Rows are points. Two turns around zero, p and q, are shown by what they do to some points. Write where each new point lands after one turn and then the other. Backwards means that the second turn is done in reverse. Each puzzle has new turns, and all numbers are rounded.

Turn p:
| -1.18 | -0.74 | => | -1.29 | -0.53 |
| +0.34 | -0.39 | => | +0.27 | -0.44 |
| +0.98 | +2.43 | => | +1.38 | +2.23 |
| -1.81 | -1.67 | => | -2.07 | -1.34 |
| +1.66 | +0.37 | => | +1.70 | +0.08 |
Turn q:
| -0.39 | -1.83 | => | -1.73 | +0.70 |
| +1.71 | +1.90 | => | +1.57 | -2.02 |
| -1.94 | -0.36 | => | -0.02 | +1.97 |
| +0.62 | +0.29 | => | +0.18 | -0.66 |
Where do these land?
p, then q: | +1.45 | +1.43 | => | +0.85 | -1.85 |
q, then p backwards: | -2.18 | -1.14 | => | -1.13 | +2.18 |
q, then p: | +0.73 | -0.29 | => | -0.52 | -0.59 |

Turn p:
| -2.41 | -0.58 | -0.03 | => | -0.47 | -0.89 | -2.26 |
| +1.58 | +1.42 | -1.18 | => | -0.11 | +2.09 | +1.23 |
| +1.24 | -0.15 | -1.22 | => | +1.08 | +1.26 | +0.54 |
| -0.40 | -0.70 | +2.43 | => | -0.48 | -2.46 | +0.50 |
Turn q:
| +2.25 | +1.03 | +0.64 | => | -1.79 | +1.07 | +1.48 |
| -1.12 | -0.36 | -0.77 | => | +0.71 | -0.38 | -1.15 |
| +0.87 | -1.03 | -0.20 | => | +0.57 | +1.18 | +0.36 |
| +1.23 | +1.96 | +0.82 | => | -2.21 | -0.19 | +1.05 |
| -1.36 | -2.56 | +1.02 | => | +2.97 | -0.55 | +0.58 |
| -1.87 | +0.96 | -1.52 | => | -0.25 | -1.13 | -2.32 |
Where do these land?
p, then q: | -0.62 | +0.40 | +0.60 | => | +0.73 | -0.36 | -0.49 |
p, then q: | +1.13 | +0.12 | +2.01 | => | +1.51 | -0.68 | +1.61 |
q, then p: | -1.28 | -2.33 | -2.06 | => | +1.04 | +2.83 | +1.49 |
q, then p: | +0.76 | +1.81 | -0.55 | => | -0.80 | -0.15 | -1.87 |

Turn p:
| -1.84 | -2.63 | +2.20 | +0.37 | => | +3.66 | -1.15 | -0.15 | -0.72 |
| +0.82 | +0.79 | -3.27 | +0.03 | => | -2.31 | +0.46 | -0.23 | +2.53 |
| +0.80 | +0.03 | -0.03 | -0.76 | => | -0.80 | -0.70 | +0.07 | -0.29 |
| -0.19 | -0.55 | +1.27 | +1.46 | => | +1.37 | +0.56 | -1.11 | -0.81 |
| -1.18 | +1.07 | +1.18 | -0.21 | => | +0.66 | +0.93 | +1.27 | -1.03 |
| +1.59 | +1.30 | -1.34 | -0.89 | => | -2.58 | -0.08 | +0.16 | +0.31 |
Turn q:
| +0.29 | +1.95 | +2.30 | +2.38 | => | -0.86 | -2.03 | +0.15 | +3.15 |
| +0.69 | +0.94 | +1.49 | -1.04 | => | +1.27 | -0.55 | -1.32 | +1.00 |
| +1.43 | -0.65 | -1.86 | -0.46 | => | +0.87 | -0.47 | +0.91 | -2.08 |
| -0.27 | -1.77 | -0.69 | -0.29 | => | +0.24 | +1.45 | +0.90 | -0.88 |
| -2.14 | -0.47 | -1.24 | -0.59 | => | -1.52 | +1.60 | -0.64 | -1.19 |
Where do these land?
q, then p: | -0.73 | +1.25 | -1.49 | -0.52 | => | +0.18 | -0.89 | +1.40 | +1.34 |
q, then p: | +0.09 | -1.60 | -1.74 | +1.01 | => | +0.52 | -0.40 | +1.54 | -1.95 |
p, then q: | +0.77 | +2.87 | +1.09 | -0.62 | => | -0.26 | +0.84 | -3.06 | +0.54 |
q, then p: | +0.44 | -1.61 | -0.75 | -0.84 | => | -1.32 | -0.32 | +0.68 | -1.32 |
p, then q: | -0.58 | -0.91 | +2.89 | +0.96 | => | +2.62 | -0.80 | -0.56 | -1.62 |

Turn p:
| -2.02 | +1.92 | -0.83 | -0.78 | -2.11 | +1.46 | => | -0.32 | +0.87 | +2.01 | -0.11 | -1.93 | -2.65 |
| +0.67 | +1.60 | +1.76 | -0.27 | +1.32 | -1.10 | => | +0.21 | -2.41 | -0.12 | +0.98 | +1.44 | -0.51 |
| +0.59 | -1.94 | -0.95 | +0.06 | +2.06 | -0.28 | => | +0.39 | +0.51 | -2.64 | -0.59 | +0.45 | +1.19 |
| +1.67 | +0.18 | +0.75 | +0.70 | +1.23 | +0.78 | => | +0.10 | -1.83 | -0.74 | +0.22 | -0.52 | +1.32 |
| -0.13 | -1.17 | -0.27 | -1.28 | -2.10 | +0.09 | => | +0.07 | +1.36 | +1.49 | -1.84 | +0.21 | +0.06 |
| -2.29 | -0.10 | +0.88 | +2.00 | -1.94 | +1.92 | => | +1.32 | +1.60 | +2.24 | +1.79 | -2.22 | +0.19 |
| -0.79 | +0.74 | -0.94 | -2.04 | +1.23 | -1.33 | => | -0.21 | -0.04 | -1.35 | -0.72 | +1.36 | -2.29 |
| +2.30 | -1.23 | -0.41 | +1.62 | +0.33 | -1.53 | => | -1.56 | -0.07 | -0.91 | +0.27 | +1.19 | +2.70 |
Turn q:
| +0.90 | -1.03 | -0.19 | +1.81 | +0.79 | -0.88 | => | +0.60 | +0.24 | +0.18 | -0.62 | -2.40 | +0.06 |
| +1.21 | +1.51 | +0.18 | -1.83 | -3.36 | +0.00 | => | -0.76 | -1.96 | -1.74 | +2.14 | +1.58 | -1.97 |
| -2.28 | +0.45 | -0.45 | -2.40 | +0.99 | -0.66 | => | -0.98 | +2.48 | +0.04 | -0.34 | +2.35 | -0.07 |
| -0.76 | +1.56 | +1.37 | +1.73 | -1.07 | -0.65 | => | -1.05 | -1.76 | +0.76 | -1.61 | -0.13 | -1.44 |
| +0.42 | -2.61 | -1.29 | -0.47 | +0.61 | +1.96 | => | +1.71 | +0.62 | -1.18 | +0.69 | -0.21 | +2.80 |
| +0.92 | -0.90 | +1.83 | -0.25 | +1.69 | +0.54 | => | -1.05 | +0.22 | +1.35 | +0.96 | -1.10 | +1.76 |
| +1.72 | +0.18 | -1.42 | +0.10 | +0.94 | +1.42 | => | +2.25 | -0.02 | +0.71 | +1.43 | -0.29 | +0.48 |
| -2.14 | +0.83 | -0.03 | +1.31 | -0.58 | -1.73 | => | -0.72 | +0.20 | -0.13 | -2.66 | +0.20 | -1.62 |
Where do these land?
q, then p: | -1.75 | -0.55 | +0.09 | -0.85 | +0.15 | +2.67 | => | +1.52 | -1.24 | -1.90 | -0.67 | -1.83 | +0.14 |
q, then p: | +1.00 | +1.11 | +0.03 | -1.14 | -0.28 | +1.58 | => | +0.54 | -0.24 | -1.04 | +1.23 | -0.15 | +1.77 |
p, then q: | +0.99 | -0.23 | -0.04 | -1.64 | +0.15 | -2.23 | => | -0.12 | +2.55 | +1.10 | +0.13 | +0.39 | +0.90 |
p, then q: | -2.90 | -0.14 | -0.29 | +2.32 | -0.70 | -0.46 | => | +0.40 | -2.06 | +1.81 | -1.30 | -0.80 | -2.14 |
p, then q: | +2.08 | -0.88 | +0.84 | -0.95 | -0.52 | +0.01 | => | -0.43 | +0.51 | -0.03 | +1.23 | +0.89 | +2.06 |
q, then p: | +1.20 | -0.38 | -2.55 | +3.00 | +1.68 | -0.16 | => | -1.86 | -1.89 | +2.46 | -2.12 | +0.72 | +1.36 |
q, then p: | +1.36 | +0.47 | +0.72 | -2.01 | -1.28 | -1.64 | => | -0.90 | +1.92 | -0.46 | +2.44 | +0.49 | -0.29 |
p, then q: | -1.98 | +0.59 | +1.20 | +1.28 | +0.80 | +0.22 | => | +0.71 | -1.23 | +0.31 | -0.41 | -2.22 | -0.90 |

Turn p:
| +0.66 | +1.81 | -0.51 | -0.07 | +1.53 | +2.61 | +1.30 | +1.87 | => | -1.10 | +2.57 | +1.11 | -1.42 | +2.36 | +1.14 | -0.56 | -0.24 |
| +1.32 | -0.02 | -2.42 | +0.58 | -0.53 | +0.42 | +2.02 | -0.71 | => | -0.23 | +1.00 | -0.73 | -2.41 | -0.43 | -0.79 | +0.63 | -2.09 |
| +1.95 | -0.54 | +1.07 | +1.73 | +0.89 | +2.03 | -1.34 | +1.98 | => | -1.65 | -0.11 | +0.19 | +1.57 | +3.36 | +0.09 | -0.65 | -1.37 |
| -0.19 | -0.20 | +0.92 | -1.33 | -1.21 | -1.46 | -0.14 | -2.05 | => | +1.22 | -0.69 | -0.08 | +0.95 | -2.31 | +0.31 | +1.47 | +0.25 |
| +0.29 | -2.28 | -3.00 | -1.28 | -0.07 | +0.45 | +1.63 | -1.58 | => | +0.63 | +0.98 | -2.95 | -2.27 | -0.53 | -1.36 | +1.96 | -0.27 |
| +0.08 | +1.17 | +1.09 | -0.72 | +1.11 | -1.29 | -2.13 | +1.18 | => | +1.30 | +0.35 | +1.31 | +2.23 | +0.52 | -0.17 | -1.50 | +0.92 |
| -1.88 | -0.73 | +0.87 | +1.85 | -0.09 | -1.62 | -0.83 | -2.14 | => | +0.61 | -3.02 | -1.17 | +0.32 | -1.71 | +0.92 | -1.17 | +0.25 |
| -2.01 | +1.36 | +0.02 | -0.45 | -1.90 | -1.10 | +0.02 | +0.71 | => | -0.80 | -0.14 | +1.60 | -0.22 | -2.22 | -0.56 | -0.64 | +1.58 |
| +0.70 | -1.62 | +0.17 | -1.63 | +0.74 | -1.14 | +1.55 | +0.28 | => | +1.85 | -0.24 | +0.14 | -0.79 | +0.84 | -0.97 | +2.01 | +0.56 |
| -0.92 | +1.05 | +1.80 | +1.31 | -0.48 | +1.09 | -2.09 | +0.45 | => | -1.83 | -0.71 | +0.59 | +2.05 | +0.10 | +1.39 | -1.54 | +0.41 |
Turn q:
| +2.10 | -0.10 | +0.36 | -1.97 | +0.79 | -0.27 | +1.63 | +0.48 | => | -2.74 | -1.03 | +0.44 | -0.37 | +0.99 | +0.40 | -1.18 | -0.78 |
| -0.70 | +0.52 | +0.93 | -0.57 | -0.33 | +0.22 | -0.93 | +2.08 | => | +0.53 | -1.76 | +0.05 | -0.20 | -1.15 | -1.44 | +0.16 | -0.67 |
| -1.69 | +0.07 | +1.34 | -1.99 | -2.07 | -0.37 | -1.32 | -2.50 | => | -0.26 | +1.97 | +1.50 | +1.81 | +0.35 | -2.75 | +1.93 | -0.39 |
| +0.53 | +1.52 | +2.03 | -0.37 | -0.10 | +0.26 | +1.21 | +0.15 | => | -1.35 | +0.51 | +0.47 | -0.35 | -1.42 | -0.85 | -1.48 | -1.04 |
| +1.40 | -0.42 | -0.07 | -0.41 | +1.25 | +0.39 | -0.93 | -1.75 | => | -0.99 | +0.44 | -0.01 | +1.90 | +0.36 | +1.64 | +0.46 | -0.38 |
| +2.36 | +0.63 | +0.44 | +1.74 | -2.07 | -0.79 | -1.88 | -1.88 | => | +0.88 | +2.43 | -2.33 | +1.56 | +0.78 | +0.03 | -0.05 | -2.45 |
| -2.18 | +1.00 | -0.63 | +2.24 | +1.10 | -1.86 | -1.73 | +0.40 | => | +2.68 | -0.24 | -1.50 | +1.36 | -1.02 | -0.63 | -0.70 | +2.39 |
| +1.12 | +1.61 | -0.85 | +0.31 | +1.13 | -0.47 | -0.49 | -0.16 | => | -0.90 | -0.14 | -1.95 | +0.79 | -0.50 | +0.64 | -0.52 | +0.51 |
| +0.15 | -1.18 | -2.33 | -1.02 | -1.45 | +2.17 | +2.07 | +1.67 | => | -0.81 | -0.96 | +0.37 | -3.87 | +1.06 | +0.72 | +1.84 | -0.12 |
| -2.06 | -2.55 | -1.77 | +2.52 | +1.55 | -0.72 | +1.32 | +1.70 | => | +3.06 | -1.33 | +0.82 | -1.77 | +0.95 | +1.77 | -1.05 | +2.78 |
| -1.02 | -1.10 | +0.56 | -0.48 | +0.20 | +1.42 | +1.06 | -0.19 | => | -0.12 | +0.10 | +2.14 | -0.85 | -0.38 | +0.46 | +0.54 | +0.15 |
Where do these land?
q, then p: | -0.82 | -0.57 | +0.24 | -1.06 | +2.18 | +2.57 | +1.55 | -0.65 | => | -2.42 | -0.69 | +1.24 | +0.36 | +0.33 | +1.41 | +1.54 | +1.97 |
q, then p backwards: | -0.76 | +0.20 | +2.46 | +1.15 | +2.56 | +0.47 | +1.39 | -0.84 | => | -1.49 | +3.56 | +0.60 | +0.12 | -0.55 | -0.87 | -1.04 | +0.02 |
q, then p: | -0.58 | +0.13 | -0.33 | +1.35 | +0.92 | -0.15 | -1.11 | +1.19 | => | -0.82 | +0.20 | -0.52 | +0.30 | +0.64 | -1.52 | +0.70 | -1.23 |
q, then p: | -0.76 | +0.52 | -1.94 | -1.49 | -2.24 | +0.98 | +2.86 | +0.12 | => | +1.95 | +1.60 | +1.54 | -0.93 | -0.55 | +0.08 | +0.94 | +3.19 |
p, then q: | +0.56 | +1.76 | -0.68 | -1.04 | -1.10 | -0.93 | -1.15 | +0.11 | => | +0.72 | +1.38 | -1.33 | +0.27 | -0.56 | -1.44 | -0.75 | -1.08 |
p, then q backwards: | +0.72 | -1.50 | +2.00 | +0.62 | +1.44 | -2.24 | -2.15 | +1.52 | => | -0.62 | -2.05 | +0.74 | -0.70 | +0.91 | -3.10 | -2.03 | +1.00 |
p, then q: | +2.16 | -1.05 | +0.16 | +1.47 | +1.36 | -1.55 | -1.01 | +0.10 | => | +0.26 | +0.80 | -0.39 | +2.16 | +1.48 | +2.22 | -0.74 | +0.07 |
p, then q backwards: | -1.01 | -0.35 | -2.25 | -0.86 | -2.19 | -0.79 | -0.54 | -1.07 | => | -1.19 | +3.36 | +0.45 | +0.18 | -0.42 | +0.62 | -0.37 | +0.42 |
p, then q: | +0.49 | +0.87 | +0.34 | -0.15 | -2.95 | +1.64 | +0.16 | -0.48 | => | +0.69 | +2.12 | +1.15 | -1.36 | -1.02 | -1.62 | +0.30 | +0.94 |
